Rows are points. The points of each table are mixes of a few directions, plus a little noise. How many directions does each table use, and how many do they share? Where both have some left over, give the other angles between the two spaces (their principal angles), to ten degrees, smallest first.

First (4 x 3):
[[ 12  11  23]
 [ 75 -64 -39]
 [-47  26   5]
 [-41  27  11]]
Second, 6 rows:
[[ -6  24  -7]
 [-22  84 -24]
 [ 22 -85  24]
 [ 21 -79  23]
 [ -8  30  -9]
 [ -6  25  -7]]
Directions: first 2, second 1, shared 0; angles 50

First:
[[ 44  -2  33   9]
 [-13  -5 -30  -1]
 [ 15  17  24  19]
 [-43  -3 -54  -4]
 [ 10  19  46  10]
 [-88 -30 -37 -69]
 [ 23  16  37  16]
 [ 51 -13 -20  21]]
Second, 7 rows:
[[ 35 -28  62 -38]
 [-23   1  12 -17]
 [  6  17 -39  39]
 [-25   0 -44   4]
 [  8   5  95 -28]
 [-20  12 -57  25]
 [ 20  -6 -28  15]]
Directions: first 3, second 3, shared 3

First (8 x 8):
[[ 35   0  12  18 -59  35 -11  36]
 [-47   3  -6   1  31   0   3 -29]
 [ -1  -2  -7  -2   5  -1   1  -6]
 [-17  14  13  29  28  60  27 -10]
 [  4   2   1 -17  45 -34  15 -13]
 [ 95 -26 -51   4 -91  32 -22  34]
 [-42  -1   4 -20  11 -50 -17 -12]
 [-26  11  33 -14  31 -43   4   0]]
Second, 9 rows:
[[ 25  -2 -30  11  93  47  62 -65]
 [ 24  -3 -37   9  95  46  61 -65]
 [ -2   3  19   1 -20  -5  -8  12]
 [-11  -3  -9  -8 -27 -20 -24  21]
 [ -8  -2  -7  -6 -19 -14 -17  15]
 [-10  -4 -13  -9 -24 -19 -23  20]
 [  5  14  74  15 -29  10   4  11]
 [ -9  -3  -9  -7 -20 -16 -19  17]
 [-14   0  11  -7 -50 -27 -35  36]]
Directions: first 4, second 2, shared 1; angles 30

First:
[[ 26  29 -64 -12 -43  32  12  24  11]
 [ -8  47  52  28 -27  38  46  16 -33]
 [ 15  -5 -15 -26   9 -40 -72   2  -3]
 [ 19 -26 -23 -25  12 -38 -44  -4  13]
 [ 90 -41 -29 -51 -25 -70 -25  21  23]
 [-93  -6  57  52  57  37  31 -42 -11]
 [ -5  70 -11  11 -39  50   2  25 -26]
 [-43 -67  33  25  56  -8  50 -44  26]]
Second (7 x 9):
[[ 60 -45   1 -36  -2 -67 -25   6  14]
 [-49  37  -1  29   2  55  20  -5 -11]
 [-55  42  -1  33   2  62  22  -6 -13]
 [ 68 -51   2 -40  -3 -76 -28   7  15]
 [ 84 -63   2 -50  -3 -94 -34   9  19]
 [-67  50  -1  40   3  75  28  -7 -15]
 [-40  30   0  24   1  45  16  -4  -9]]
Directions: first 4, second 1, shared 1

First:
[[-16 -18  36 -23   7   5  28  -6  -4  28  32 -23]
 [ -5 -55 -30 -21  15 -45  12 -14  12   1  26 -33]
 [ 26   5  -1   3  15 -25 -22 -20  13  -4  11   3]
 [-15   1 -29  10 -18  14   3  22  -9 -16 -31   9]
 [ -4  69   6  38 -34  64 -16  35 -21 -19 -60  51]
 [ -6  26  -3  16 -17  28  -4  19 -11  -9 -29  20]
 [-17 -16  -1  -9  -4   4  17   7  -4   6   4 -11]
 [ 36 -10  22 -14  35 -47 -17 -44  23  14  47 -16]]
Second:
[[-27 -13   5  12 -32  51  18  60 -32 -15  17  14]
 [ 21 -11 -13   5  31 -15  -7 -17  21  23  20 -19]
 [ 11  -7 -16   7  22  -5   2 -13  14  19  -3 -14]
 [-60  19 -10  -9 -49  32  39  20 -31 -19 -95  16]
 [ 12  -2  -3 -27  25 -45 -25 -33  36  23  34 -28]
 [ 30  18  -4  16  22 -10 -17 -24  15   8 -10   5]
 [ 18  25   3  -6  12 -15 -39 -12  27  13  27  -4]
 [  4 -11   7  -2   2 -16  13 -17  -9 -11 -14   3]
 [ -9 -19  31   6 -32  23  16  37 -42 -40  23  27]]
Directions: first 3, second 5, shared 2; angles 70

First, 8 rows:
[[-34 -13 -13   4 -10   7   9   4  -6  18  17  34 -17  13]
 [  2   1   1   0   1  -1  -1   0   0  -2  -1  -2   1   0]
 [ 93  39  35  -9  26 -19 -24  -9  17 -52 -46 -95  46 -35]
 [-33 -14 -12   3  -9   7   9   4  -6  18  17  34 -17  13]
 [  4   1   2   0   1  -1  -1   0   2  -2  -1  -5   2  -1]
 [  1   0   0   0   0   0   1   0   0   0   0   0   0   0]
 [-19  -8  -7   1  -5   4   5   2  -3  11  10  21 -10   8]
 [-13  -5  -5   2  -3   3   4   2  -2   7   7  14  -7   5]]
Second:
[[-29 -11 -12   3  -9   6   8   4  -5  17  15  30 -15  11]
 [-27 -11 -11   3  -8   6   7   2  -5  15  14  27 -14  10]
 [ 34  13  13  -3   9  -7  -9  -4   6 -19 -17 -35  17 -13]
 [-70 -28 -28   7 -20  15  19   8 -13  39  35  72 -35  27]
 [ 50  20  19  -5  14 -10 -14  -6   9 -27 -25 -52  25 -19]
 [  2   1   0  -1   0   0  -1   0   1  -1  -1  -2   1   0]
 [  6   3   2   0   1  -1  -1  -1   1  -4  -3  -6   3  -2]
 [ 35  14  13  -4  10  -7  -9  -3   7 -19 -17 -36  17 -13]]
Directions: first 1, second 1, shared 1

First, 8 rows:
[[ 45  29 -30  60 -43 -28  -6  60   8  -5  95   1   6  -5 -95   1   6 -60]
 [ -5  -3   3  -7   5   2   1  -6  -1   0  -9   0  -1   1   9   0  -1   6]
 [ 27  18 -18  35 -25 -17  -4  36   5  -3  57   1   3  -2 -56   1   4 -36]
 [-18 -11  11 -24  16  11   2 -24  -3   2 -37  -1  -3   2  37   0  -3  23]
 [  7   4  -4   8  -5  -4  -1   8   1  -1  12   0   0   0 -13   0   1  -8]
 [-12  -7   8 -15  11   7   2 -16  -2   1 -23   0  -1   1  24   0  -2  15]
 [-19 -13  13 -26  18  12   3 -26  -4   2 -41   0  -3   2  40  -1  -3  26]
 [-25 -17  16 -33  23  16   3 -33  -5   3 -53  -1  -3   3  53  -1  -3  34]]
Second, 9 rows:
[[ 42  28 -28  56 -39 -26  -6  55   7  -5  88   1   6  -5 -87   1   6 -56]
 [ 34  22 -22  45 -32 -21  -5  45   6  -4  71   1   5  -4 -71   1   5 -45]
 [-19 -13  12 -25  18  12   3 -25  -3   2 -40   0  -2   2  40  -1  -3  25]
 [-18 -12  12 -24  17  11   2 -24  -3   2 -38   0  -2   2  37   0  -3  24]
 [-22 -15  15 -29  21  14   3 -29  -4   2 -46   0  -3   2  46  -1  -3  29]
 [ 14   9  -9  19 -13  -9  -2  19   2  -2  30   0   2  -1 -29   0   2 -19]
 [ -6  -4   4  -8   5   4   1  -8  -1   1 -12   0  -1   1  12   0  -1   8]
 [ -3  -2   2  -4   2   2   0  -4   0   0  -6   0   0   0   6   0   0   4]
 [-23 -15  15 -30  21  14   3 -30  -4   3 -47  -1  -3   3  47  -1  -3  30]]
Directions: first 1, second 1, shared 1
